Rows are points. A path goes straight from each point to the next, and from the last back to the first. The post is the endless flat space through its rows: a point in 2 columns, a line in 3, a plane in 4, and so on, so that a path can go around it. How many times does the path go around the post? Going back the other way cancels.

Post, 2 rows:
[[ 0.09  0.06  0.16]
 [-0.02 -0.38 -0.13]]
Path (20 x 3):
[[ 0.08 -0.36  0.01]
 [-0.15 -0.57 -0.09]
 [ 0.09 -0.45  0.14]
 [ 0.28 -0.04  0.07]
 [ 0.14 -0.11 -0.26]
 [-0.13  0.21 -0.02]
 [-0.14  0.08  0.21]
 [-0.11 -0.29 -0.36]
 [ 0.18 -0.07 -0.02]
 [ 0.15 -0.86 -0.32]
 [-0.08 -0.90 -0.03]
 [-0.18  0.01  0.27]
 [-0.06 -0.16 -0.14]
 [ 0.18 -0.21 -0.21]
 [ 0.31 -0.35 -0.03]
 [ 0.18 -0.02  0.42]
 [-0.20  0.29  0.53]
 [-0.15  0.45  0.15]
 [ 0.09 -0.24 -0.24]
 [ 0.22  0.01  0.17]]
Times around: 2

Post:
[[-0.06 -0.37  0.37 -0.11 -0.06 -0.04 -0.03 -0.18  0.14  0.25 -0.16]
 [-0.05  0.06 -0.11  0.06 -0.38  0.39 -0.08  0.10  0.43 -0.04  0.04]
 [ 0.31 -0.22  0.57 -0.15  0.11 -0.15 -0.38 -0.17 -0.47 -0.24 -0.37]
 [ 0.15 -0.29  0.31  0.03 -0.34 -0.52 -0.32 -0.09 -0.08 -0.06 -0.40]
 [-0.03  0.15 -0.33 -0.25 -0.09  0.30 -0.23 -0.09  0.26  0.27  0.39]
 [-0.31  0.47 -0.05 -0.51 -0.09  0.27  0.12  0.11  0.19  0.13  0.25]
 [-0.27  0.30 -0.46  0.38  0.11  0.16  0.40 -0.06  0.41  0.01  0.03]
 [-0.67 -0.13 -0.25  0.50 -0.05  0.08  0.14  0.28  0.25 -0.07  0.12]
 [ 0.21 -0.05  0.50 -0.13 -0.26 -0.05  0.01 -0.10 -0.45  0.24  0.03]
 [-0.13 -0.04  0.37  0.12 -0.21 -0.04 -0.25 -0.44 -0.20  0.03 -0.12]]
Path (26 x 11):
[[ 0.17  0.74  0.33 -0.42 -0.13  0.21  0.11  0.41 -0.11 -0.29 -0.29]
 [-0.37 -0.25 -0.06  0.26 -0.46  0.00 -0.77  0.11  0.14 -0.09  0.05]
 [-0.17 -0.18 -0.05  0.51 -0.13 -0.07 -0.33 -0.10  0.40  0.00 -0.27]
 [-0.23 -0.24  0.30  0.19  0.02 -0.53  0.20  0.26 -0.07 -0.05 -0.27]
 [-0.33  0.16 -0.27  0.28 -0.04 -0.23  0.10  0.02  0.07 -0.33  0.15]
 [ 0.25 -0.18  0.37 -0.42 -0.40  0.09  0.04 -0.79  0.19  0.26 -0.20]
 [-0.25  0.19  0.21  0.41  0.26  0.10  0.00 -0.19 -0.76 -0.38 -0.31]
 [-0.21  0.07  0.06  0.00 -0.50 -0.34  0.27  0.34  0.44  0.49 -0.28]
 [-0.37 -0.11  0.27  0.57 -0.09  0.03 -0.07  0.06 -0.03  0.13 -0.07]
 [-0.14 -0.05  0.19  0.62 -0.39  0.28 -0.08  0.06 -0.06 -0.24  0.25]
 [-0.30 -0.02  0.31  0.03 -0.04 -0.13 -0.11 -0.27 -0.31 -0.29  0.03]
 [-0.05  0.08 -0.07 -0.02 -0.29  0.33 -0.07 -0.36  0.13 -0.22  0.03]
 [-0.16  0.17 -0.01  0.28 -0.41  0.16 -0.04 -0.25 -0.20  0.19  0.11]
 [ 0.28  0.13  0.02  0.01  0.15  0.64 -0.07 -0.33 -0.05  0.41  0.06]
 [-0.26  0.26  0.22 -0.09 -0.09  0.34 -0.10  0.43  0.04  0.12  0.35]
 [ 0.27  0.32 -0.02 -0.53 -0.29 -0.28 -0.03 -0.05  0.33  0.19  0.09]
 [-0.31  0.29 -0.05  0.02 -0.04 -0.30 -0.22 -0.58 -0.12 -0.10  0.21]
 [-0.52 -0.06  0.36 -0.21 -0.34  0.16 -0.04  0.35 -0.03 -0.35 -0.01]
 [-0.35  0.06  0.37 -0.51 -0.25 -0.14 -0.34  0.12 -0.11 -0.18 -0.24]
 [-0.33  0.01  0.00  0.25 -0.45  0.59 -0.40  0.24 -0.08  0.13  0.04]
 [-0.01 -0.02  0.36 -0.19 -0.16  0.32 -0.23 -0.37  0.16  0.45  0.14]
 [-0.07 -0.49 -0.03  0.48  0.06 -0.28 -0.30 -0.19  0.08  0.34  0.31]
 [ 0.10 -0.09  0.14 -0.41  0.08  0.13 -0.01  0.05  0.51 -0.07  0.12]
 [ 0.27 -0.29  0.32 -0.17 -0.44  0.03 -0.13 -0.02  0.33 -0.22 -0.21]
 [-0.05  0.03 -0.30 -0.27 -0.37  0.71 -0.11 -0.10  0.29  0.07  0.14]
 [ 0.22  0.59 -0.45 -0.06 -0.22  0.06  0.08 -0.36 -0.16  0.24 -0.15]]
Times around: 4
